Every row gives one point. The ring and each string are closed loops that go straight from each point to the next, and from the last back to the first. Before rounding, they use only three directions, however many columns there are. How many times does the string pass through the ring? Passing back the other way cancels.

Ring, 10 rows:
[[11,10,34],
[10,27,16],
[8,27,1],
[6,18,-12],
[1,-2,-21],
[-5,-20,-22],
[-11,-30,-13],
[-10,-31,2],
[-3,-25,21],
[7,-7,36]]
String, 24 rows:
[[-8,-13,-38],
[-11,-10,-22],
[1,-14,-3],
[-2,-33,-9],
[-14,-46,-15],
[-23,-36,-13],
[-24,-30,-6],
[-18,-37,11],
[4,-34,30],
[8,-16,21],
[10,-13,25],
[19,-14,48],
[14,5,51],
[0,19,27],
[0,6,9],
[6,7,13],
[4,18,10],
[1,46,2],
[8,45,-3],
[-1,34,-14],
[0,11,-7],
[-6,23,-31],
[-1,10,-37],
[1,-7,-38]]
Times through: 1
String (29 x 3):
[[-16,-24,3],
[-8,-11,5],
[-12,-18,15],
[-1,-9,13],
[10,-16,27],
[13,-16,43],
[6,-4,52],
[-1,4,28],
[2,4,27],
[4,9,44],
[20,-2,60],
[19,-9,44],
[16,-8,56],
[0,-4,38],
[-6,-3,15],
[2,-11,17],
[-4,-11,13],
[-15,-23,13],
[-15,-34,11],
[-17,-23,0],
[-8,-19,1],
[7,-18,11],
[-4,-41,2],
[-14,-43,-9],
[-22,-38,-16],
[-23,-24,-16],
[-10,-13,-4],
[-16,-25,-5],
[-27,-41,-5]]
Times through: 2

Ring:
[[15,21,17,16,20,14,5,-2],
[16,57,7,2,-5,20,4,-22],
[1,51,-12,-9,-27,20,5,-25],
[-14,21,-14,-7,-23,17,6,-12],
[-14,-25,-10,7,1,8,7,15],
[4,-31,1,21,24,4,5,25]]
String, 30 rows:
[[17,-25,-12,20,19,-1,3,26],
[1,-7,3,13,13,10,6,10],
[-12,3,17,9,12,18,8,0],
[-16,-22,27,18,29,15,9,13],
[12,-49,4,30,40,-2,5,38],
[15,-46,7,32,43,-2,5,38],
[-13,-7,33,17,29,19,9,6],
[-7,7,20,11,15,18,7,-1],
[-9,7,35,15,27,21,8,-1],
[-1,14,35,16,28,20,7,-2],
[-9,22,31,9,16,24,8,-10],
[5,37,39,14,25,24,7,-14],
[-1,36,29,8,13,24,7,-16],
[2,26,11,6,4,18,6,-9],
[7,28,6,6,2,16,5,-9],
[-11,37,29,3,6,27,8,-20],
[0,53,27,3,5,27,7,-25],
[0,38,18,4,3,22,6,-17],
[21,32,-6,7,-1,11,3,-6],
[12,29,1,7,1,14,4,-7],
[-8,32,25,5,8,25,8,-16],
[1,46,40,10,19,27,7,-21],
[26,38,26,18,26,17,4,-7],
[40,17,2,22,24,4,2,9],
[34,4,15,28,38,5,3,15],
[0,1,35,21,35,17,7,6],
[-9,2,28,14,23,19,8,1],
[6,0,3,13,13,10,5,7],
[16,-17,-6,20,19,2,4,21],
[23,-43,-11,28,31,-6,3,38]]
Times through: 0
String, 23 rows:
[[9,32,-18,-2,-18,13,4,-10],
[18,45,-35,-7,-33,10,2,-15],
[9,60,-37,-16,-47,16,3,-27],
[-20,52,-6,-17,-35,27,7,-32],
[-22,31,5,-7,-17,25,8,-20],
[-10,18,-2,-1,-9,18,7,-9],
[-3,7,-19,0,-15,10,5,0],
[-10,13,7,4,0,18,7,-6],
[-36,-9,12,0,-1,21,10,-2],
[-22,-46,-19,7,-1,4,7,24],
[1,-54,-38,13,1,-7,4,36],
[7,-29,-27,12,1,-1,4,24],
[-6,4,2,7,3,14,6,1],
[-21,-12,10,7,7,16,8,5],
[-7,8,4,5,2,15,7,-2],
[1,4,-8,6,-2,11,5,3],
[-26,7,16,1,0,23,9,-8],
[-38,3,5,-6,-14,23,10,-10],
[-13,10,-31,-10,-33,12,5,-6],
[2,24,-37,-9,-34,10,4,-9],
[2,25,-15,-2,-17,14,5,-9],
[-15,27,12,-1,-5,23,8,-15],
[-12,32,8,-3,-10,23,7,-18]]
Times through: 1

Ring:
[[17,-11,-29,-9,1,5,-4,2,15,-13,-10],
[14,-4,-29,-3,5,-15,-5,-13,12,-20,-12],
[-1,13,-16,1,10,-36,-1,-20,11,-17,-9],
[-21,31,9,-2,13,-39,9,-7,15,0,2],
[-30,31,24,-3,9,-24,15,11,14,12,12],
[-26,14,27,-5,-2,7,18,32,9,18,20],
[-14,0,16,-8,-6,24,14,38,10,16,17],
[8,-11,-13,-13,-4,25,4,26,17,3,1]]
String, 22 rows:
[[4,23,-24,-8,20,-43,-4,-24,27,-15,-19],
[-2,16,-10,-11,11,-16,3,1,24,-1,-7],
[3,-6,-14,5,-2,-12,0,-8,-1,-18,0],
[16,-20,-31,13,-6,-18,-8,-25,-11,-36,-6],
[19,-18,-36,11,-3,-21,-10,-29,-7,-38,-11],
[3,-5,-14,4,-1,-12,0,-7,0,-17,-1],
[-3,4,-6,-2,2,-10,4,2,9,-6,1],
[-1,-5,-9,9,-3,-16,1,-10,-6,-19,3],
[-3,15,-16,9,10,-51,-3,-34,3,-26,-9],
[-14,33,-4,1,18,-57,3,-27,15,-13,-8],
[-19,40,4,-10,21,-43,8,-7,29,4,-6],
[-26,51,12,-15,25,-44,11,-1,36,13,-4],
[-40,57,30,-8,22,-50,17,1,27,17,6],
[-29,17,25,10,-1,-23,14,4,-6,0,18],
[-44,49,38,-6,15,-37,21,12,20,21,14],
[-38,59,29,-19,25,-37,19,15,40,28,4],
[-17,23,9,-8,9,-17,10,9,19,7,4],
[-14,5,8,6,-3,-11,9,4,-2,-5,11],
[-23,16,15,11,1,-31,10,-6,-5,-7,12],
[-25,45,8,-3,21,-58,8,-18,21,-2,-4],
[-14,33,-4,3,18,-60,2,-29,14,-15,-8],
[-3,29,-19,-1,21,-60,-3,-35,20,-20,-17]]
Times through: 2

Ring, 6 rows:
[[21,-7,-16,-7,-12,2,-7,-20,3,10,14,0,8,12],
[-4,8,4,-2,-6,-5,-1,-30,11,27,28,-5,24,-4],
[-29,9,14,-1,13,4,-3,-16,13,23,16,-19,32,-36],
[-23,-9,-1,-4,22,21,-13,6,3,0,-12,-25,21,-46],
[-2,-23,-19,-15,1,3,-22,6,-4,-8,-18,-6,-4,-27],
[25,-27,-32,-21,-26,-17,-23,-8,-6,-5,-6,14,-20,7]]
String:
[[23,-10,-19,-2,1,26,-6,-9,0,0,3,-13,13,8],
[11,-12,-16,-6,0,15,-11,-7,0,1,0,-10,9,-5],
[9,-12,-15,-12,-12,-8,-14,-14,1,7,5,2,1,-3],
[26,-23,-29,-25,-42,-41,-22,-23,-3,7,9,27,-24,17],
[40,-36,-43,-31,-49,-42,-29,-15,-10,-6,-4,33,-40,24],
[30,-34,-38,-22,-23,-9,-26,-1,-10,-13,-15,12,-24,7],
[6,-15,-16,-7,5,17,-13,-1,-1,-3,-7,-13,8,-14],
[9,-18,-20,-16,-16,-13,-18,-10,-1,2,-1,6,-7,-6],
[17,-27,-29,-27,-36,-40,-26,-15,-5,2,0,24,-26,3],
[33,-40,-43,-36,-51,-52,-34,-12,-11,-7,-8,37,-46,15],
[32,-34,-39,-23,-26,-13,-27,-2,-10,-13,-15,14,-26,8],
[23,-25,-29,-14,-11,5,-19,-2,-6,-9,-11,0,-9,2],
[9,-13,-16,-11,-7,0,-14,-10,0,3,1,-2,3,-7],
[21,-17,-23,-20,-33,-31,-18,-23,-1,9,12,19,-14,13],
[37,-17,-29,-16,-33,-17,-14,-24,-2,6,13,17,-12,28],
[39,-10,-25,-6,-18,9,-6,-22,0,6,15,2,4,30],
[17,-2,-11,-10,-24,-19,-6,-33,6,21,27,10,6,16],
[2,-4,-7,-9,-10,-8,-9,-21,6,16,15,-1,10,-5],
[0,-2,-5,-3,4,13,-6,-13,5,11,9,-13,20,-11],
[-5,6,3,4,13,23,1,-16,9,16,15,-22,33,-14],
[-21,23,21,-2,-11,-27,5,-47,21,48,50,0,33,-9],
[-24,21,21,-5,-16,-38,2,-48,20,48,49,5,28,-12],
[-13,5,5,-10,-14,-27,-6,-31,11,29,28,4,15,-12],
[-6,-2,-2,-4,4,6,-7,-14,6,13,10,-12,19,-17],
[-16,12,11,4,14,15,3,-21,13,24,22,-21,38,-21],
[-19,21,19,-1,-7,-19,4,-42,19,43,44,-4,33,-10],
[-12,18,14,-6,-22,-37,2,-49,18,46,50,9,23,0],
[-1,6,1,-9,-19,-25,-4,-36,11,30,32,6,14,1],
[4,-3,-7,-5,-3,3,-7,-17,5,13,12,-7,15,-6],
[10,-6,-12,0,8,27,-5,-8,2,4,3,-18,20,-5]]
Times through: 0
String (24 x 14):
[[13,-12,-17,-7,-2,12,-11,-8,0,1,0,-8,8,-3],
[23,-11,-20,-3,1,26,-7,-8,-1,-1,1,-12,12,7],
[32,-3,-18,-4,-16,6,-2,-27,4,14,22,1,11,27],
[13,1,-7,-8,-22,-18,-4,-34,8,24,30,8,10,14],
[2,-2,-5,-7,-8,-6,-7,-21,6,16,16,-3,13,-5],
[-2,1,-2,-1,5,13,-4,-16,7,14,13,-14,23,-11],
[-3,-2,-4,0,12,22,-5,-8,5,8,4,-19,23,-18],
[-10,2,2,-7,-7,-13,-7,-24,9,22,20,-3,16,-14],
[-31,18,21,-6,-10,-34,-1,-40,19,43,41,1,28,-24],
[-43,21,27,5,21,6,3,-22,19,34,26,-25,47,-45],
[-18,0,3,4,28,35,-4,0,6,6,-2,-32,34,-36],
[-39,6,15,6,38,35,-3,2,10,11,-2,-39,43,-56],
[-42,2,13,0,30,19,-8,2,9,11,-4,-30,33,-60],
[-31,-6,4,-9,13,0,-14,-2,6,9,-4,-16,17,-48],
[-8,-10,-7,-11,-2,-5,-14,-9,3,8,1,-6,8,-23],
[-4,-12,-10,-7,9,15,-13,-1,1,0,-6,-15,12,-24],
[-4,-15,-12,-15,-9,-12,-18,-8,1,5,-1,1,-1,-19],
[2,-31,-26,-27,-21,-29,-31,0,-7,-7,-16,13,-24,-21],
[14,-37,-35,-27,-22,-20,-32,5,-11,-15,-23,13,-29,-12],
[13,-24,-25,-10,5,21,-18,8,-6,-13,-19,-12,0,-14],
[10,-18,-20,-14,-11,-5,-17,-8,-2,1,-3,1,-3,-7],
[26,-27,-32,-27,-42,-42,-25,-19,-5,3,4,28,-28,14],
[41,-30,-40,-28,-49,-42,-25,-21,-8,0,4,33,-35,29],
[17,-15,-20,-16,-23,-19,-16,-19,0,8,8,11,-7,6]]
Times through: 0

Ring (10 x 14):
[[25,-14,-12,-1,8,5,-4,0,5,-17,-3,-33,37,-22],
[13,-8,-18,2,3,-7,1,5,0,-6,-10,-30,27,-23],
[-10,5,-15,8,-5,-22,6,10,-7,9,-11,-16,2,-17],
[-22,10,-5,9,-8,-24,8,9,-8,16,-12,-4,-15,-9],
[-25,9,13,1,-3,-13,6,0,-2,17,-12,8,-31,1],
[-17,3,27,-5,2,3,2,-8,5,9,-7,11,-31,7],
[-8,1,33,-5,5,12,-2,-11,8,-2,1,9,-22,9],
[8,-2,32,0,5,20,-7,-10,7,-18,14,-1,0,7],
[18,-5,24,1,6,20,-9,-8,7,-25,17,-12,16,1],
[28,-12,5,0,8,16,-8,-5,7,-26,9,-27,34,-12]]
String:
[[-28,20,-1,20,-15,-30,8,14,-15,13,2,0,-16,-4],
[-10,8,8,10,-6,-10,2,4,-5,0,4,-5,-5,-3],
[-9,4,7,5,-2,-7,2,1,-2,2,-2,-5,-7,-4],
[-25,19,12,17,-13,-20,5,8,-12,8,7,5,-21,3],
[-40,21,18,12,-12,-23,8,5,-10,22,-4,18,-44,8],
[-35,8,23,-6,-1,-9,8,-6,2,26,-20,20,-51,8],
[-33,17,28,8,-8,-11,5,0,-5,14,1,19,-42,12],
[-21,17,22,15,-10,-10,2,4,-8,2,13,8,-20,8],
[-22,11,35,3,-3,2,1,-6,1,6,4,18,-36,14],
[-14,-2,47,-15,10,21,-2,-20,15,5,-7,22,-42,17],
[-1,-10,41,-19,14,27,-4,-21,18,-2,-8,11,-27,11],
[6,-12,34,-16,14,26,-5,-19,17,-8,-6,3,-14,6],
[8,-7,50,-11,12,35,-9,-21,16,-18,11,9,-14,16],
[3,6,40,7,0,18,-8,-8,3,-21,26,5,-5,14],
[1,10,31,14,-5,8,-6,-1,-3,-20,28,0,2,9],
[14,5,38,13,-1,21,-11,-6,1,-33,37,-4,13,11],
[31,-12,30,-2,11,33,-13,-13,12,-36,23,-16,27,2],
[25,-19,12,-13,16,24,-7,-13,15,-18,-5,-20,20,-10],
[7,-4,9,1,4,6,-3,-3,4,-10,2,-13,9,-6],
[16,-10,7,-3,8,11,-4,-5,7,-14,0,-18,17,-10],
[34,-22,0,-11,16,22,-8,-9,14,-24,-4,-31,37,-18],
[49,-28,-12,-10,18,24,-10,-7,14,-33,-2,-46,60,-27],
[26,-8,-9,8,3,3,-5,4,0,-24,10,-34,43,-19],
[19,-4,-11,10,0,-3,-3,6,-3,-19,8,-31,37,-19],
[36,-23,-29,-7,13,4,-3,1,8,-17,-15,-48,53,-35],
[34,-29,-33,-16,17,4,-1,-2,12,-9,-29,-47,47,-38],
[15,-15,-12,-10,10,2,0,-3,8,-3,-19,-26,19,-21],
[0,1,-3,6,-2,-8,1,4,-3,-3,-2,-15,9,-12],
[-9,11,1,17,-9,-16,2,9,-10,-2,8,-10,3,-7],
[-16,13,-21,19,-13,-34,8,18,-15,11,-5,-17,4,-18],
[-21,8,-28,11,-9,-38,11,16,-12,22,-23,-16,-4,-23],
[-30,20,-13,20,-16,-39,10,18,-18,19,-7,-5,-14,-11]]
Times through: 1
String (24 x 14):
[[-14,8,6,7,-5,-12,3,4,-5,6,-3,-3,-11,-4],
[-12,-1,-4,-3,2,-12,6,1,1,14,-21,-7,-11,-12],
[0,-5,0,-4,4,-3,2,-2,4,3,-14,-12,0,-12],
[-5,-3,-27,2,-1,-24,7,10,-4,13,-24,-24,10,-26],
[8,-5,-32,6,-1,-20,4,11,-5,1,-16,-34,29,-30],
[-2,8,1,16,-8,-12,0,8,-8,-8,11,-14,11,-8],
[11,-6,-1,1,4,2,-2,0,2,-10,-1,-20,18,-13],
[41,-31,-11,-19,21,23,-7,-11,18,-22,-16,-40,45,-26],
[42,-21,-3,-4,13,22,-10,-6,11,-34,7,-39,52,-20],
[18,0,8,12,-1,6,-7,2,-2,-26,21,-21,29,-7],
[6,2,9,9,-1,1,-3,1,-1,-13,11,-13,12,-5],
[25,-18,3,-11,14,18,-6,-9,13,-17,-7,-24,25,-14],
[50,-30,-6,-14,20,29,-11,-11,17,-34,-2,-43,56,-24],
[30,-11,-7,6,5,8,-7,2,2,-28,11,-36,46,-19],
[6,2,0,11,-3,-5,-2,5,-4,-12,8,-18,17,-10],
[17,-16,-10,-9,11,4,-1,-3,8,-7,-16,-27,22,-21],
[10,-12,-7,-8,9,1,0,-3,7,-2,-17,-21,13,-18],
[-4,-4,-25,1,0,-21,7,8,-3,11,-23,-23,9,-25],
[-31,23,-14,25,-19,-42,11,20,-21,18,-2,-5,-13,-11],
[-25,20,3,21,-15,-27,6,13,-15,9,7,0,-14,-2],
[-8,1,5,1,0,-6,3,0,0,5,-9,-6,-8,-7],
[-21,-2,1,-11,4,-12,8,-3,4,25,-32,2,-30,-8],
[-39,15,6,6,-9,-27,11,6,-8,30,-19,12,-43,-1],
[-29,22,10,20,-15,-25,6,11,-14,11,7,6,-22,2]]
Times through: 5

Ring:
[[-29,-7,15,11,-17,-20,9,-12,5,-8,-11,-7,-5,33],
[-25,-6,14,12,-10,-14,12,-8,4,-2,-11,-8,-6,29],
[-12,-1,8,9,4,-4,10,0,3,8,-3,-6,-3,14],
[5,6,0,2,21,4,6,6,3,15,11,-2,3,-5],
[17,10,-7,-2,32,8,1,10,3,18,22,2,9,-18],
[27,12,-14,-6,42,15,-5,12,4,20,34,7,17,-31],
[26,9,-15,-5,42,16,-8,11,6,17,37,10,21,-30],
[16,5,-11,-2,31,11,-8,5,6,10,32,9,19,-19],
[-5,-1,0,4,7,-6,-3,-5,6,-2,14,3,10,6],
[-20,-5,9,7,-9,-17,3,-11,6,-9,0,-2,2,23]]
String (26 x 14):
[[-6,-7,0,8,10,3,-4,-3,8,0,16,6,13,5],
[-19,-8,7,8,-7,-13,0,-11,7,-10,5,1,6,22],
[-18,-8,8,11,-3,-6,3,-7,7,-4,3,0,5,20],
[-15,-7,7,10,2,-3,4,-4,6,0,3,0,4,16],
[-39,-13,20,16,-27,-23,10,-16,6,-14,-17,-7,-7,45],
[-41,-11,22,14,-31,-29,12,-17,5,-15,-21,-10,-10,48],
[-26,-2,14,7,-18,-27,9,-13,3,-10,-10,-8,-6,32],
[-5,1,2,4,9,-5,3,-1,4,4,8,-1,4,6],
[-23,-11,14,17,-1,2,13,-1,5,8,-10,-6,-5,24],
[-24,-8,15,15,-4,-5,15,-3,4,6,-13,-9,-8,26],
[-18,2,12,6,-7,-19,12,-6,2,1,-9,-10,-7,22],
[-4,4,2,2,8,-8,4,-1,4,4,8,-2,3,5],
[2,2,0,5,19,6,4,5,4,13,11,0,5,-3],
[3,4,-1,2,17,1,3,3,4,10,12,0,6,-3],
[9,11,-3,-3,19,-5,3,4,2,11,14,-2,5,-8],
[24,16,-11,-7,37,7,0,12,2,21,26,1,10,-26],
[39,14,-19,-5,60,32,-4,22,4,34,40,9,19,-45],
[15,6,-8,0,32,12,-1,9,5,16,24,5,12,-18],
[12,9,-7,-3,25,2,-2,5,4,11,23,3,11,-13],
[28,6,-16,0,50,30,-6,16,6,25,38,11,21,-35],
[29,6,-17,-1,51,30,-8,15,7,24,40,12,22,-35],
[11,5,-7,0,26,7,-3,5,5,11,24,5,13,-13],
[11,8,-8,-4,21,-3,-6,1,5,5,25,5,14,-12],
[15,6,-11,-3,28,5,-9,3,6,6,32,9,19,-17],
[0,5,-1,-1,9,-10,-1,-3,4,0,15,1,8,2],
[2,-1,-3,4,17,4,-2,1,6,6,18,5,12,-3]]
Times through: 1
